Each point is reached from the start by the listed moves, each made once or not at all, plus a little noise. Is the number of moves made odd or even? Then give how often each move was made.
In the rows, zero is written as 128.

Moves:
(1): [180 149]
(2): [ 85 136]
Start: [137 109]
Points:
[146 136] => even (1, 1)
[187 129] => odd (1, 0)

Moves:
(1): [145 145 134 150 111 126 152 133 125]
(2): [127 145 150 149 118 125  69 145 135]
(3): [113 129 112 115 132 110 153 134 155]
(4): [109 150 119 119  89 153 130 137 156]
(5): [ 95 138 162 158 123 103 114  96 113]
(6): [146 177  88  74 153 134 144 130 126]
(7): [104 119 117 145 138 101 127 157  98]
(8): [119 120 119 170 182 131 119 121 127]
Start: [117 127  99  96 150 146 109 102 119]
Points:
[ 87 178 109 149  93 143  72 162 118] => even (1, 1, 0, 1, 0, 0, 1, 0)
[140 183  57 103 211 155 138 104 116] => odd (1, 0, 0, 0, 0, 1, 0, 1)
[ 89 176  90 158 138 150  90 131 175] => odd (1, 1, 1, 1, 0, 0, 0, 1)
[106 202  66  99 182 180  57 123 153] => even (0, 1, 0, 1, 0, 1, 0, 1)
[134 177  59  40 177 152 124 102 116] => odd (0, 0, 0, 0, 0, 1, 0, 0)

Moves:
(1): [131 104 124 109 108 139 132 115 148 123 136 139 122 126 117 130 125]
(2): [118 120 100 158 143 171 123 116 145 144 121 128 153 130  93 134 113]
(3): [136 166 121 150 133 107 138 108 123  86 151 125 133 132 147  97 175]
(4): [115 123 128 112 109 112 129 127 119 128 157 125 150 107 130 143 121]
(5): [ 95 116 119 135 110 135 143 127 130 124 144 128 118 135 107 129 123]
(6): [126 153 134 131 146 133 145 120 123 103 155 129 114 131 109  99 155]
(7): [132 123 121 101 112 126 126 129 133  95 140 124 137 142 126 151 108]
(8): [135 135 115 117 130 156 115 133 153 114 113  92  97 126  98 112 131]
(9): [135  86 137 118 103 131 123 143  95 137  95 129 117  97 121 146 124]
(10): [119 100 143 130 129 113 113 152 125 126 128 127  98 125 137 121 137]
(11): [157 144 111 115 141 123 135 149 110  96 171 135 111 154 144  91 143]
(12): [146 145 122 161 114 144 148 112 138 102 144 140 148 121  91 116 122]
(13): [113 132 168 109 137 153 127 136 125 144 156 119 146 128 165 119 151]
(14): [121 111 132 129 133 122 134 144 126 117 120 121 126 112 162 142 127]
Start: [108 114 119 140 143 151  94 136 158 131 133 113 132 118 132 113 121]
Points:
[140 134 130 128 116 176 118 165 125  32 215  79 133  70 167  52 192] => even (0, 0, 1, 1, 0, 0, 0, 1, 1, 0, 1, 1, 1, 1)
[ 78  92 109 124  87 138 136 104 128  64 202 120 118  76  89  89 173] => even (1, 0, 1, 1, 1, 1, 0, 0, 1, 0, 0, 0, 0, 0)
[ 96 138 136 186 167 193 128 134 171  24 227 104 160 115 137  72 184] => even (0, 1, 1, 0, 0, 1, 1, 0, 0, 1, 0, 1, 1, 1)
[ 93  40  63  84  91 211  95 168 158  41 212  89  70 108  35  92 122] => even (1, 1, 0, 1, 1, 1, 1, 1, 1, 1, 1, 0, 0, 0)
[ 66  66  75 157 102 202  96 158 201  59 179  74 135  90  49 143  83] => even (0, 1, 0, 1, 1, 0, 1, 1, 0, 1, 0, 1, 0, 1)
[ 78 140  62 188 145 206  97 111 197  84 151  78 122 127  67  73 151] => even (0, 1, 1, 0, 1, 0, 0, 1, 0, 0, 0, 0, 0, 0)
[ 94  56  95  97 126 245  94 193 153  81 168  67 112 118 125 113 113] => even (0, 1, 0, 0, 1, 0, 1, 1, 1, 0, 1, 0, 1, 1)

Moves:
(1): [119 131 136 108 138 150 120 143 131 130 145 123 129 140 130 129 127 125
 137 142 131 117 130 142 126 142 121]
(2): [117 142 114 129 149 152 122 106 128 135 123 124 120 134 122 128 134 136
 138 125 143 133 127 119 119 112 118]
(3): [120 131 143 131 124 120 129 122 116  95 138 132 117 126 115 133 123 108
 106 123 122 123 148 109 102 111 141]
(4): [109 125 146 143 116 100 148 121 119 143 137 129 113 119 152 111 135 122
 123 112 121 112 110 115  97 126 113]
(5): [115 105 135 116 147 130 126 107 110 132  99 107 123 130 127 105 124 112
 144 103 135 108 143 138 137 139 138]
(6): [130 123 125 131 134 135 133 139 131 132 117 114 131 121 131 113 144 133
 101 123 137 124 136 138 122 135 115]
(7): [126 128 142 142 145 120 125 131 126 130 122 134 154 130 135 149 110 111
 158 122 130 145 132 131 138 130 152]
(8): [114 118 105 118 139 145 107 136 126 122 138 131 106 115 131 131 111 137
 108 127 135 117 118 149 134 143 127]
(9): [121  95 160 140 144 132 116 145 141 132 114 129 149 131 116 133 127 148
 135 130 134 120 115 152 144 120 131]
(10): [135 144 134 130 109 111 102 163 142 131 118 113 105 122 125 126 109 138
 146 124 114 105 127 109 153 116 123]
(11): [141 161 105  92 114 140 124 139 121  98 125 108 145 140 104 115 143 163
 139 120 133 154 157 118 116 122 114]
(12): [112 126 108 128 118 130 137 142 127 133 117 132 114 145 108 150 149 121
 115 107 143 132 115 142 130 128 132]
(13): [126 161 148 102 125 118 152 118 115 122 128 118 143 102 144 118 140 117
  82 122 110 151 155 144  90 117 138]
(14): [118 130 118 129 119 132 124 123 119 136 135 116 129 122 117 125 138 139
 144 129 126 120 143 120 123 134 116]
(15): [123 120 113 122 144 131 136 143 123 150 137 137 101 129 128 152 134 139
  79 133 118 137 117 116 125 125 113]
(16): [152 125 124 131 119 170 120 134 121 152 131 142 117 133 115 138 116 159
 119 126 128 110 142 107 124 125 134]
(17): [130 125 117 114 114 126 128 130 144 131 153 125 110 135 131 154 137 134
 144 134 124 113 132 103 110 144 116]
(18): [139 146 130 121 119 137 124 133 108 140 116 126 135 129 141 131 148 145
 151 145 120 109 137 113 118 128 106]
(19): [119 129 130 138 156 118 116 106 133 131 146 133 120 163 105 139 126 132
 115 124 141 150 134 128 113 166 132]
(20): [129 117 150 147 113 112 145 151 141 107 115 160 141 127 136 118 130 151
 124 127 110 132 145 129 141 129 151]
(21): [135 120 136 133 144 112 135 144 134 141 131 136 120 131 115 147 120 120
 108 117 122 143 148 147 116 122 118]
(22): [133 163 107 121 165 114 133 148 118 144 136 124 124 133 113 144 144 139
 109 143 126 113 120 117 105  95 139]
(23): [128 112 147 131 103 120 104 139 138 114 141 133 117 138 130 106 122 142
 127 136 109 138 166 110 105 119 137]
(24): [139 137 127 112 136 139 138 131 106 131 154 121 106 118 138 138 136 137
 125 147 138 117 123 140 126 140 128]
Start: [164 123 141 140 116 137 142 115 116 118 113 125 151 133 128 117 128 140
 119 116 122 126  98 132 159  92 143]
Points:
[141 165 141 117 170 160 143 171 126 162 170 175 106 206  90 206 160 210
  29 119  98 161 175  86  50  88 187] => even (1, 1, 0, 0, 0, 0, 1, 0, 0, 0, 0, 1, 1, 0, 1, 1, 1, 0, 1, 1, 0, 1, 1, 0)
[166 168 149 165 151 137 131 149 112 124 127 144 153 189  86  99 152 249
  95  94 119 155 187  66  60  74 168] => even (0, 1, 0, 1, 0, 1, 1, 0, 0, 0, 1, 0, 0, 0, 0, 1, 0, 0, 1, 1, 0, 1, 1, 0)
[146 154 166  74 174 183  92 163 107 174 156  83  63 191  68 161 155 214
  91 114 133  68 164 121  77  94 165] => odd (1, 1, 0, 0, 1, 0, 0, 0, 1, 1, 0, 1, 1, 0, 0, 1, 1, 0, 1, 0, 0, 1, 1, 1)
